Each row is a point. Each copy is the shape, with its points in the same order, turned, moved and blurred by noise. Some copies are also mirrored. Which?

Shape (7 x 3):
[[ 13  16  -6]
 [ 56 -71  15]
 [-61  28  -8]
 [-27  25  35]
 [-28 -39  -2]
 [-61   2  10]
 [-18  18 -13]]
Copy 1 (7 x 3):
[[ 17   0  30]
 [ 79  10 -41]
 [-64   3  29]
 [-23 -37  19]
 [-13  22 -28]
 [-55  -3   3]
 [-21   7  28]]
Copy 1 is: only turned
Copy 2, 7 rows:
[[ 21 -23  17]
 [ 54  64 -24]
 [-59 -39  30]
 [-10  -9  56]
 [-27  26  -1]
 [-53   1  38]
 [-17 -30  21]]
Copy 2 is: mirrored
Copy 3:
[[ 15  -1  23]
 [ 18 -95   0]
 [-17  55 -20]
 [-38  20  10]
 [ -4 -16 -37]
 [-32  29 -30]
 [  5  20   3]]
Copy 3 is: only turned

Shape:
[[ 19  36 -16 -28 -21   4]
 [-38  12  69 -32  17  45]
 [  9  64   9   4  59  27]
 [-47   3 -16 -10  29  -8]
 [ -6   4  38  12  22  22]
 [-79 -14  -5  49 -13  58]
 [-29 -12 -14  46 -57  13]
 [ 22 -42 -42  -9 -16 -23]
 [ 15  30  20  57  55 -36]]
Copy 1:
[[  9  25 -52 -18  29  27]
 [-40  35  11  41  75  70]
 [ 19  21   8  -3  95  -5]
 [-30  31  11  13  11  -5]
 [  0   3  17  29  47  44]
 [ 23  56  30  89 -10  25]
 [ 30  17 -25  60 -28  33]
 [  9  -1 -15 -37 -44  35]
 [ 17 -56  18  11  55 -20]]
Copy 1 is: mirrored
Copy 2 (9 x 6):
[[-14   5  40   4  60  -3]
 [-23  33 -40 -63  16   8]
 [ 43  63  28 -22  23  19]
 [ 19  12   9 -22   8 -55]
 [ -6  20  -2 -21 -13  14]
 [ 15 -10 -70  39 -15 -26]
 [-22 -24  -9  62  -8 -20]
 [ -1 -60  63   5   8 -27]
 [ 17  57  60   5 -49  -7]]
Copy 2 is: mirrored
Copy 3:
[[-27  17   1  -6 -51   1]
 [ 14  -3 -46 -19   0  85]
 [ 28  56  19 -56 -13  32]
 [ 26  35 -15  27   9  10]
 [  6   2 -15 -34  21  32]
 [-40  56 -57  15  69  30]
 [-74  16 -18  21  40  -6]
 [-14 -13 -21  17 -11 -64]
 [ 27  14  60 -38  40  -1]]
Copy 3 is: mirrored

Shape, 14 rows:
[[-41  11  25  34   3  22 -41  34]
 [ 53  14 -13   9 -58  19 -11 -32]
 [-20 -46  17 -53 -23 -26   3  66]
 [ 11   1 -32  19 -59  42   0 -58]
 [-13 -12  -8  14  43  36 -63   0]
 [ -5 -43  59 -33 -32 -38  24  19]
 [ 18  16  -2  -5 -24  41   9   0]
 [ 18 -13 -10  35 -29  41  28 -14]
 [ 34  27 -26  30 -17   0  -7 -23]
 [ 14   7  12   9  18  47 -14   4]
 [-12 -33  21   2  60 -22 -70  25]
 [ -4 -68  37 -34 -26 -46  35  47]
 [-29  20 -25  27  40  24 -24  11]
 [  9  16  -1 -16 -27  11  17 -47]]
Copy 1 (14 x 8):
[[-43  15 -16 -17 -26  50 -45   4]
 [ 13 -37 -15 -27  42  34  27 -53]
 [-35 -48  56   4 -51   8  25  41]
 [ -9 -41 -36  14  56  35   1 -65]
 [-33  36  -1 -32  26  15 -44  18]
 [ 11 -45  68  20 -55  16  16 -14]
 [ -8  -5 -12   4  20  45  31 -17]
 [-26   2 -21  12  13  26  25 -66]
 [ 16 -13 -48 -27  20   7   8 -39]
 [-14  42  -3 -11  16  39  -2  -9]
 [-24  24  33 -42 -26 -19 -51  37]
 [-19 -52  69  17 -63 -10  34   2]
 [-31  30 -47  -6   4  14 -30  17]
 [ 34 -25  -7  25  26  33   7 -27]]
Copy 1 is: mirrored
Copy 2 (14 x 8):
[[-14  65  -3 -24  -8  31  71 -26]
 [ 51  -6  38 -26  -7  16 -19   0]
 [-40  46 -32 -13  47  21 -26 -86]
 [ 71  -5  17   2 -36  55  -6  -3]
 [  2  95  15  33  -5  27  40   6]
 [-40   6 -17 -31  69  55 -16 -51]
 [ 26  18 -15 -22 -10  13  -6   4]
 [  9   4  -3 -17 -42  48 -11  11]
 [ 18  -8  37   3 -20   3  15   6]
 [  4  55  -9  -9  -9  19  17  25]
 [-52  93  30  31  40  24  43 -17]
 [-66  15 -19 -19  54  49 -38 -69]
 [ -9  51  -8  30 -30   7  55   1]
 [ 41 -14  -9   6  17  32   1   4]]
Copy 2 is: only turned

Shape (16 x 11):
[[-12 -17  14  -5  20  45  24  39   8   9   6]
 [ 15  10  43 -53 -10  27  -6  32 -18  10  -4]
 [ 21  29   0 -22   0  19   6  13  25 -26  47]
 [ 33   0  15 -19 -15  14 -27  63  23 -31   4]
 [-38 -23  46  -5   5  14 -13  12 -51   5  20]
 [-43 -32  10  24   5 -44  20 -35  18  -7  -6]
 [ 41  -3   7  47  48 -36  19 -10  -5 -21   4]
 [-17  13 -56  54  35 -35  15 -11   3   3 -27]
 [ 22  -3  13 -16 -17  54  11  20  11  -6 -37]
 [ -6  27  20 -35 -33  31  28  29 -13 -47   2]
 [-15  -3 -23  35  26 -51  18 -18  -2  42 -18]
 [ 22  10  46   3 -35  31 -29 -10   2 -18  56]
 [  0  28  39 -19  20  22 -17  22  25 -20 -11]
 [ 12 -20   1 -46  28  41 -23   5  -9 -14 -15]
 [-13  10   0  61  31 -23 -16 -13  -5  -7 -20]
 [-25 -28 -26  23 -17 -31   5 -14   6 -16   9]]
Copy 1 (16 x 11):
[[-13 -15 -24  -2 -13  31 -23 -38 -22  35   1]
 [ 16  28 -34  42  12   4 -27 -33  13  31   6]
 [ 34   2  -2  39 -24   0  30 -24 -30  24  -8]
 [ 18  -1 -35  25 -35  -2  27 -19  34  39  21]
 [-50  20 -23  35  13  21 -18 -59  -9 -19  22]
 [-30 -29  12 -23  15 -26  -2 -11 -40 -44  42]
 [-19 -35  18 -19 -18 -49  22 -39   2 -26 -38]
 [ -5 -55  -6 -48   2   5  20   6 -15 -65 -29]
 [  9   1   3   3  10  24 -19   3  26  49   3]
 [-10  17 -23  56   9   6   9  22 -16  41  -4]
 [  0 -26 -10 -51   3 -14 -19 -17 -21 -71  -8]
 [  4  56  30  40 -20   3  32 -41  -8  12  20]
 [ 17  -4 -23  11  29  -2  26 -38   1  38   8]
 [ 18 -34   0  44  18  25 -21 -40  23  15  10]
 [-26 -24   1 -38  19   0  38 -29   6 -47 -12]
 [-19 -26   7  -3 -19   0   9  10 -23 -48  32]]
Copy 1 is: only turned
Copy 2, 16 rows:
[[  8   0  11  48  40  33   3  20  -2  22  -4]
 [  4  14  -7  -1   2  40  18  25 -31  61 -16]
 [ 26  17  53 -15   2  50  20 -10   4  10   0]
 [-14 -28  30   2 -16  62  48  27 -22  21  -1]
 [ 21 -32 -33  -4  41  35 -28  -2 -32  44   2]
 [ -7 -22  -3   4  -1  -3 -60 -25  -8 -35 -21]
 [ 52 -49  18  10 -25   0   5 -22   2 -29 -60]
 [ -7 -31 -14   1   4 -36  19 -38  35 -60 -21]
 [ -7  24 -14  44 -21  41  29  45 -13  11  -3]
 [-11  28 -16   0   3  95  14  -1  -3  21 -17]
 [-10 -20 -11   7   7 -58  -7 -37   4 -21 -34]
 [ 55   0  25 -14 -24  58  -6 -17 -37  29  29]
 [  9  10  14  -1  14  35  28  31 -41 -11 -11]
 [ 13   1  -8 -15   6  23  12  63  12  30  -4]
 [ 21 -40 -21  -6   7 -15   7 -21 -10 -55 -11]
 [-18 -36  -1 -10 -11  16 -32 -36  21 -28   5]]
Copy 2 is: only turned
Copy 3:
[[  1   0  12  16  10  -3 -51 -22   4  -6  60]
 [-15 -38  29  14  19 -31 -55 -12  46 -27   6]
 [-41  17  22   6  47 -34 -17 -25  23  24  15]
 [-19  22  34  49  36  -3 -40 -37  36 -12 -12]
 [  8 -32 -25  15 -13 -39 -10 -23  36 -43  37]
 [  0 -14 -34  16 -19  18  31  26  -8  19  22]
 [  7  26 -42  10 -16  -5 -11  -8  39  73  -5]
 [ 55  12  -1   3  -8  -2  27  -5 -25  70   1]
 [-15  -7  31   3   0   2 -72 -14  -7 -14   2]
 [-56 -25  48  24  -8 -29 -25 -43   9  -9  15]
 [ 54  -3 -13  -1 -17  -3  23  36   5  48  15]
 [-54  30 -17   2  20 -58 -22 -12  27 -37  -2]
 [-21 -26   1  40  36 -25 -48 -19   5   9   1]
 [  4 -29  -3 -18  35  12 -46 -48  24 -15  -1]
 [ 36   7 -40  27 -10 -26   3 -10 -15  35  -5]
 [  6  16  -2   8  -9  15  45   0   0   3  13]]
Copy 3 is: only turned
